Each row is a point. Each copy is the shape, with its points in the same order, turned, moved and blurred by noise. Is it also mirrored, or only turned?

Shape (7 x 2):
[[ 28  -3]
 [ -6  16]
 [-22 -33]
 [-44  37]
 [ 19  -1]
 [-27  59]
 [ -7  14]]
Copy 1, 7 rows:
[[ 13 -11]
 [ 27  23]
 [-28  26]
 [ 30  65]
 [ 18  -2]
 [ 57  64]
 [ 17  27]]
Copy 1 is: only turned
Copy 2:
[[ 15  29]
 [  0  -6]
 [-45  23]
 [-19 -47]
 [  6  23]
 [  7 -51]
 [ -3  -5]]
Copy 2 is: mirrored

Shape:
[[-11 -27 -14]
 [-20  22   4]
 [ 65  19 -50]
 [-29  -9  28]
 [  6  12  27]
 [ 50  15 -24]]
Copy 1, 6 rows:
[[-18 -26   1]
 [-31  26  -5]
 [ 10  -9 -89]
 [-20  14  33]
 [ -3  30   0]
 [ 10   4 -63]]
Copy 1 is: only turned
Copy 2 (6 x 3):
[[ 31 -10   3]
 [-21   2 -15]
 [  9  72  54]
 [ -4 -39  -7]
 [-20 -15  20]
 [ -3  41  49]]
Copy 2 is: only turned
Copy 3 (6 x 3):
[[  7 -31   8]
 [ -2  20 -25]
 [-44  35  57]
 [ 34  -6 -24]
 [ 31  24   1]
 [-18  35  39]]
Copy 3 is: mirrored
Copy 4, 6 rows:
[[ 15 -11 -15]
 [-27 -13  22]
 [-20  74 -35]
 [  6 -33  28]
 [  1   7  39]
 [ -9  56  -9]]
Copy 4 is: only turned

Shape (10 x 6):
[[  0  34  37   2 -20  61]
 [ 37  16  62  17  38  -7]
 [ 17   0   5  -2  43  39]
 [-19   1  -8  44  13 -15]
 [-17 -40 -38 -54  -2 -40]
 [ 23  -7  11  39  17 -39]
 [-25  -9  -9  -5   4 -11]
 [ 24  -1 -23 -33 -12 -14]
 [ 46   5  19   2   2   3]
 [  6  47   8 -62  49  23]]
Copy 1 (10 x 6):
[[-27 -16  13 -52 -49  28]
 [  1  62  16  -7 -32  71]
 [  2 -13  -3  -4 -14  75]
 [  7  22 -44  21 -25  14]
 [ 39  -8  10  32  60 -10]
 [  2  50 -12  42 -21  29]
 [ 23   2 -17   6   6   6]
 [-13  -2  21  21  33  12]
 [-23  21  28  13 -15  42]
 [ -8   2   2 -53  46  74]]
Copy 1 is: mirrored
Copy 2, 10 rows:
[[ 24  55 -20 -11  48  30]
 [ 22  33  50  -9  59 -41]
 [ 28  13 -24   5  50 -41]
 [ 36  -2  28  -2 -17 -20]
 [-34 -61 -11 -54  -4 -22]
 [  9   3  53   9   7 -33]
 [ 11 -16   2 -29  -6 -14]
 [-50  -4  -9 -13  11 -11]
 [-14  24  20   6  43 -18]
 [ -5  32 -44 -60  44 -58]]
Copy 2 is: mirrored
Copy 3 (10 x 6):
[[ 71   8  42   5   1  35]
 [ 63 -32 -14  30  -2 -42]
 [ 28 -22  -6  36 -25  26]
 [  5  30 -25  28  12 -10]
 [-63 -27 -24 -40  13   3]
 [ 20  14 -38  13  -9 -43]
 [-13   4 -13   8  25   8]
 [-17 -19   8 -28 -18  -3]
 [ 39 -13  -7  -5 -35 -18]
 [  0 -59  49  35 -13  15]]
Copy 3 is: mirrored
Copy 4 (10 x 6):
[[ -1  27  11  -4  42 -55]
 [-69   2   6 -45  37   5]
 [-20 -42   6  -3  29 -15]
 [-23   5  46   6 -17  27]
 [-29 -17 -44  42 -70  12]
 [-43   7  16 -17  -5  54]
 [-24  -1   6  21 -35  -1]
 [-21   4 -41  33  -7  16]
 [-28   6 -21 -12  31  15]
 [-69 -31 -21  43  33 -49]]
Copy 4 is: mirrored

Shape, 12 rows:
[[-40  11   7  18 -17 -47  25  27]
 [ 41 -44 -30 -49  41 -49  22  38]
 [ 37  -9 -38  26  36  15  29  -8]
 [-20 -31  11  24  -3 -44  33 -19]
 [ -2  38   9 -32  -2 -43   0 -50]
 [ 35 -43 -60  23 -25  -3  40   1]
 [-24 -22 -62  -1   3 -30 -32  27]
 [-19 -22   8  19 -30  11  -4 -23]
 [-14  21 -10  26 -20 -48 -20  21]
 [-18 -43  16  -5   6   3  33 -11]
 [ -5 -26 -20   9  24  35   0   1]
 [ 43   9  22  19  42  25   5 -48]]
Copy 1 (12 x 8):
[[-34  45  47  26  16  -8   5  41]
 [ 26 -43  17  25  58  12  63  54]
 [ 14  12 -22  15  55  18  41 -30]
 [-19  22  57  32  24 -22  31 -13]
 [  8  24  38 -58  -7 -25  11   7]
 [ 41  21 -13  60  28 -14  54 -14]
 [ 22  -1  -6  26  58 -38 -17  47]
 [ -7   8  11  37 -10 -34  -2 -36]
 [ 13  36  39  19  19  -5 -30  27]
 [-32 -18  10  26   3 -24  36 -16]
 [-13 -15 -31  25  30  -5   8 -23]
 [  3 -11  -1 -28  17  33  16 -65]]
Copy 1 is: only turned
Copy 2:
[[-27 -32   4  43 -13  -2  15  24]
 [-68 -64 -22 -42  58 -48  -6   1]
 [ 12 -17 -44 -29  48 -27  51 -11]
 [-33 -29 -18  11 -32 -28  38 -11]
 [ 12   1  11   1 -20 -59 -33  -9]
 [  1 -57 -58 -50   3 -11  51  23]
 [-31 -33 -66  -1  17  19 -28   9]
 [  0  -4 -14 -21 -35  20  24 -16]
 [  5 -46 -15  36  -4  11 -14   4]
 [-45   0  -5 -27 -12 -10  42  -9]
 [-15  11 -37 -33  27  16  32 -17]
 [ 28  15  -1 -29  29 -38  42 -64]]
Copy 2 is: only turned
Copy 3:
[[-53 -13  46  12  -8 -53   2  10]
 [ 62 -25  -7   8 -46 -70  51  12]
 [  3 -26 -33  65 -32   0   8   6]
 [-30 -12  55  22 -32  -1  22  -3]
 [  3  38  40  30  -2 -30 -17 -62]
 [-16  -7 -30  20 -82   5  17  13]
 [-19 -61 -15 -22 -37 -53   5 -38]
 [-31   0  16 -10  -2  28  -7 -16]
 [-33 -33  35   4 -22 -49 -39 -13]
 [-12   4  26  10  -1   8  45   6]
 [ -9 -33 -37  12   6  13  16  -2]
 [ 28  -1  -4  76  16  37 -16 -11]]
Copy 3 is: only turned
